Rows are points. Examples show where two turns around zero, p and q, send a point. Where does a point land after both, in the order given? Backwards means that the second turn is done in reverse. Each puzzle has new turns, and all numbers are rounded.

Turn p:
34 17 24 => 5 -10 -43
-25 -8 25 => 15 -28 17
-20 -22 -15 => -13 2 31
-22 6 0 => 16 1 17
33 7 -35 => -23 37 -21
Turn q:
14 26 3 => 24 17 5
-36 -28 5 => -23 -40 2
24 28 -22 => 11 39 15
-29 -4 19 => 5 -34 4
28 -21 -6 => -16 19 -25
Where do these land?
p, then q: 3 1 -23 => 18 -3 15
q, then p: -18 13 7 => -12 -18 -9
p, then q backwards: 40 3 0 => 23 -32 7
p, then q backwards: -46 7 -18 => -10 45 -18
q, then p: 21 -24 34 => -25 38 12

Turn p:
-20 -6 -13 7 => -11 -10 -10 -19
6 4 0 -17 => 2 -8 12 11
5 -33 6 25 => -1 12 -40 4
21 -24 -9 -4 => 15 -11 -20 18
35 6 -16 8 => 40 1 -2 3
-47 52 32 -20 => -47 16 60 -18
Turn q:
14 19 19 -35 => -14 -40 2 17
-3 -18 6 -18 => -25 -2 5 -5
-32 36 -37 12 => 50 -8 20 -30
-5 -5 18 28 => 7 26 5 20
26 -33 -6 12 => -18 24 -32 -3
Where do these land?
p, then q backwards: -4 -5 -25 15 => 8 7 -27 -5
q, then p backwards: 18 25 14 -48 => -17 -23 -27 -44
p, then q: -25 -31 20 -9 => 17 20 27 -26
q, then p: 5 38 -6 0 => 21 2 -25 21
q, then p: 5 -5 -14 54 => 45 3 32 -10
p, then q: 1 -21 10 -12 => 13 21 3 -9

Turn p:
39 -12 -23 -3 24 8 => -30 -22 9 -36 -4 9
-1 -17 16 11 -21 40 => 8 -13 32 18 -24 -23
-1 -27 5 -17 -49 -40 => 29 -15 -53 1 -13 -31
-6 10 24 3 22 -35 => 8 12 -11 -4 45 -1
-15 50 -6 -1 -19 13 => 27 32 9 10 -19 32
-16 -20 -23 28 20 -3 => -29 -23 -3 25 13 14
-1 17 6 -21 23 17 => -13 30 18 -13 2 1
Turn q:
17 -10 97 -12 1 -13 => 57 65 26 -16 5 41
23 -9 -10 -1 -8 12 => -24 0 5 -14 0 10
-14 -13 -15 0 -26 12 => -11 -12 -5 -14 27 -15
6 -9 -22 -4 81 -6 => 3 -8 -33 0 -78 -3
-4 -8 9 15 -9 9 => 7 -4 14 -14 8 -5
-13 11 -12 18 -2 11 => 2 -26 8 4 2 -10
-11 -17 -20 -4 -18 -1 => -15 -3 -12 -9 17 -20
10 14 -11 3 -17 -28 => -19 13 10 27 7 -10
-13 41 -14 -15 -3 4 => 0 -23 -13 36 12 13
Where do these land?
q, then p: -2 1 -19 -25 -9 16 => -32 1 -3 14 -8 6
q, then p: -4 -34 49 0 17 -15 => 29 20 2 -49 -14 15
q, then p: 31 4 12 16 -4 13 => 12 18 21 7 -4 -25
q, then p: -33 47 -18 -24 5 -17 => -16 -54 7 16 10 30
q, then p backwards: -18 27 -24 -15 -23 -29 => -45 -25 10 14 9 -15
q, then p backwards: 33 -21 -28 19 14 20 => 30 -19 -30 -17 12 26
q, then p backwards: -8 -23 28 29 1 12 => 34 15 27 -6 -8 11
